Each row of a before or after table is a point. One or more steps were done to the points. Then noise was added and the rows were shuffled. The steps act on how far a point lies along the listed directions, d1 being the first. Name the steps. A step turns or swaps two directions, mirrors them in a line or flattens them onto one, adds a multiple of one to another, or multiplies one. Angles are multiples of 10 degrees, from the lower direction toward the higher: turns from -170 to 170, lines from 10 to 170 but not 90. Use the fewest steps. Two steps may share a direction if one is a turn and the other turns, adds or multiplies; they go together, in the order done. Otherwise the lowest direction goes first.
(in the rows, 128 means zero)

Directions:
(1): [109 176]
(2): [ 80 109]
Before:
[[210 164]
 [ 53 167]
 [ 97 131]
 [130 136]
 [140 147]
 [103 186]
 [131 124]
 [131 168]
 [149 162]]
After (9 x 2):
[[ 80 205]
 [156 109]
 [149 163]
 [122 126]
 [176 158]
 [215 117]
 [130 167]
 [130 152]
 [132 134]]
Steps: mirror d1 and d2 in the line at 140 degrees

Directions:
(1): [ 82 135  73 138]
(2): [110 134 131  58]
(3): [ 89  73 155 134]
(4): [ 92 175 168 143]
Before:
[[130 124 189  90]
 [149 122  96 118]
 [148 121  80 101]
 [141 133 132  71]
 [ 91 186 143 105]
 [138  88 199  87]
 [128 145  76 181]
 [129 129  84 104]
 [172 126 153 128]
 [102 123 127 110]
 [167  67 159 103]]
After:
[[ 96 166  68 184]
 [150 119 106  83]
 [180  72 227  82]
 [119 115 130 106]
 [151 111 194  76]
 [ 86 171 114  77]
 [160 136 148 135]
 [198  63 185 120]
 [139 120  61 129]
 [122 125  66 123]
 [139 124  82 140]]
Steps: add -1 times d3 to d1; turn d2 and d4 by -30 degrees

Directions:
(1): [100 143 178 155  88 161  67 127]
(2): [158 144 152  98 107 196 175 155]
(3): [106 196 151 153 121 103 177  92]
(4): [137 135  93  87  48 106 121 104]
(5): [ 78  68 171 100 120 122 160 102]
Before:
[[109 219 150 180 123 116  83 114]
 [172 135 115 142 162 192 104 173]
 [157 192 144 137 154 158 188 122]
 [130 186 208 137  82 202 136 116]
 [ 74 154 170 141  86 118 119 114]
 [126  76 178  67  60 201 151 165]
 [138 115 100 111 127 121 132 124]
 [139 160 117 121  71 149  50 122]
 [ 86 134 135 126  45  92 122  67]
 [139  77 110 117 161 133 106 143]]
After:
[[152 197 178 136  99 193 144 126]
 [ 88 165 158 142  91 118 117 118]
 [153 183 148 129 155 157 193 114]
 [129 110 110 114 120 123 127 127]
 [179 128 103 130 176 182 127 173]
 [132  77 119 118 157 133  99 141]
 [ 94 148 125 131  46  97 110  72]
 [130  91 181  77  53 208 129 168]
 [163 164  84 114  93 131  78 123]
 [130 218 113 171 146  96 112 122]]
Steps: multiply d1 by 0.7; turn d1 and d5 by -30 degrees

Directions:
(1): [150 131 120 126 171 218  98 145 140 177 146]
(2): [ 91  94  89 106 130 104  50 135 125 113 184]
(3): [117 132 124  62 118 103 121 137  82 202  89]
Before, 9 rows:
[[ 94 126 108 124 107  58  81 101 121 122 126]
 [146 176 167 155  80  94 247 130 155  81  69]
 [106 122 131  66  99  38 142 128  66 184  50]
 [154 136 114 158 128 185 115 130 134 123 160]
 [142 151 153 118 103 110 150 110 134 114 126]
 [144 120 115 159 128 143  89 132 146  94 161]
 [147 125 164 161 105  55 213 100 139  44 108]
 [140 106 116 156 113 129 111 123 152  63 165]
 [123 140 155 137  72  71 208 113 117 107  74]]
After (9 x 11):
[[161 158 158 142 122 189 209 131 128 166  67]
 [195 149 175 175 170 198 211 124 162 119 106]
 [147 139 138  70 147 146 140 146  82 244  50]
 [144 114 110 154 128 134  84 125 145  92 165]
 [133 143 115 131 157 178  75 117 135 191 119]
 [156 154 151 118 121 140 151 111 133 130 121]
 [119 124 111 147  90 105 116 120 120  81 161]
 [160 115 120 158 129 174 113 124 159  85 162]
 [166 190 172 163 106 161 250 141 169 118  65]]
Steps: mirror d1 and d2 in the line at 70 degrees
